Rows are points. Examples show where two turns around zero, p and q, send a point. Write where each new point lands after one turn and then the other. Backwards means that the second turn is done in reverse. Each puzzle has new turns, and all numbers are rounded.

Turn p:
[-5 -1] => [-2 -4]
[ 33 -30] => [44  6]
[-12  34] => [-34  12]
[-16  -2] => [ -9 -14]
Turn q:
[ 13 -11] => [ -8 -15]
[-16 -24] => [-27  10]
[39 -4] => [  6 -39]
[-28   8] => [ 1 29]
[-9 30] => [27 16]
Where do these land?
q, then p backwards: [ 20 -15] => [-24  -7]
q, then p backwards: [-14  -7] => [ 3 15]
p, then q: [-11 -20] => [-19 -13]
q, then p: [22 -6] => [ 17 -15]
p, then q: [-17  48] => [ 5 51]

Turn p:
[-3 19 -7 -4] => [-7 16 -9  7]
[-39 -30  -9 -11] => [ 42   3  -9 -27]
[ 24 -15  13 -15] => [  7 -13  27  16]
[-5 14 15 23] => [-26   1  -1 -18]
[ 38  17  -2 -26] => [-8  7 17 45]
[-15  -5 -10  33] => [ -8 -14 -25 -23]
Turn q:
[-32 -24 -16  22] => [-17 -13  37  22]
[ 11  19 -22 -11] => [ -2  28   0 -17]
[ 19  11 -28  -1] => [ 2 35  3 -3]
[  7 -18  29  -1] => [  5 -22 -22  15]
[ 8 22 -9 14] => [19 15 11 -9]
[ 18  11  12 -26] => [  1   6 -31 -17]
[-31 -21  34   3] => [ -8 -49   1   8]
Where do these land?
q, then p: [-19  21  12 -23] => [34 12 10  8]
q, then p backwards: [ -9 -17  -4 -15] => [13 14  1 16]
p, then q: [-14 -11  -7  18] => [-22  13  -7   2]
p, then q backwards: [-11  16 -13 -14] => [ 25  -1 -10  -2]
p, then q: [ 25  22   1 -14] => [ 22 -17  24   0]
q, then p: [ 28 -32  11  48] => [-43 -47 -12  -3]

Turn p:
[ 10  33 -24   1  -7  -6  -6  13] => [ -9  19 -32   2  -3  15 -18  -3]
[ -6  12 -12  16 -11  22  10  13] => [ 11   4  -7 -25   6  20 -15  -3]
[-15 -16  27 -12   1 -21  23  -3] => [16  9 27 16  0 -3 28 15]
[-32 -48   5 -18   7 -20  -3  -2] => [ 11 -11  20  18  22 -16  46 -18]
[ -4 -39   9  14  15 -26   9 -13] => [  0  -4  37  14 -13  -8  25 -22]
[  8  40 -20   0   8  27  -5 -16] => [-15   5 -13  -6  13   2 -49   7]
[  9  30  12  14  -7  13 -29   0] => [-17 -23 -20  -2 -10  17 -21  18]
[25 24 -4 -3 11 24 -3 24] => [ 16  -1 -29  -9 -15  -7 -32   7]
[  5 -37   7 -12 -17 -13   5 -16] => [-12   4  19  -8  -1 -21  36   0]
Turn q:
[ 24 -19 -34 -17   1 -21 -28 -17] => [ 43 -24 -15  -3 -19  26 -11   7]
[-8  4 15 -4 25 28 -2 36] => [-19   6  21  -5  44   3 -12   9]
[  1  16  21 -17 -14  14   7 -23] => [-10  -4 -18 -15   7  -9  30 -15]
[-11  20  -9  -4   1  23  -7  -6] => [-10  13 -14 -20  10   9  -7 -13]
[24 21  9 16  2 -6 32 31] => [ 12  34  36   5   9 -20  17   5]
[-22 -24 -11   8   3 -30  22 -21] => [ -1  -4 -15  46 -26  -3  -5  -7]
[ -1   3 -22 -23 -38 -25  -2   5] => [  6   5  -1  -1 -33  35  25  10]
[-11 -18  -2   2  17  -3 -15   4] => [ -4 -14  -3  10   5   5 -22  11]
[-13 -20   6  15 -19  13  17 -24] => [-20 -15  -1   9 -19 -13   2 -32]
[ 17  17  24  26  22   7 -22  14] => [  4   5  11 -24  19 -33 -18  22]
Where do these land?
p, then q: [ -2 -10  -3 -18 -12  12  -6 -33] => [-12   3 -11  28  13   1  -3  24]
q, then p: [-14  14 -14  -8   0 -26   9  19] => [ 13   1 -15 -15  -6  25 -21   8]
p, then q: [-45  12 -22  14   8  19 -10  -1] => [ 11 -23 -16  -5  33  -8 -33 -14]
q, then p: [ 18 -20  16   2  19 -36 -14 -47] => [-17  21  -9 -14 -31  -9  28 -47]
q, then p: [ 19   6  14  -3 -20   6 -13  16] => [ 21   8   0   4   1 -16  15  21]
q, then p: [  0  10  11  16 -25  20  31   8] => [-6 11 27 18 11 15  3 31]
p, then q backwards: [ -1  14 -34  13  31  -9  -3  15] => [-11  -8 -35   9  17  13  17 -23]
q, then p: [  2  19  16 -11  11  17  -2  12] => [ 19   5   1  25   7 -10 -13   0]
p, then q backwards: [ 23 -46  15  -4 -13  -2   8  11] => [ 30  12  23   9 -36  -8   6 -13]
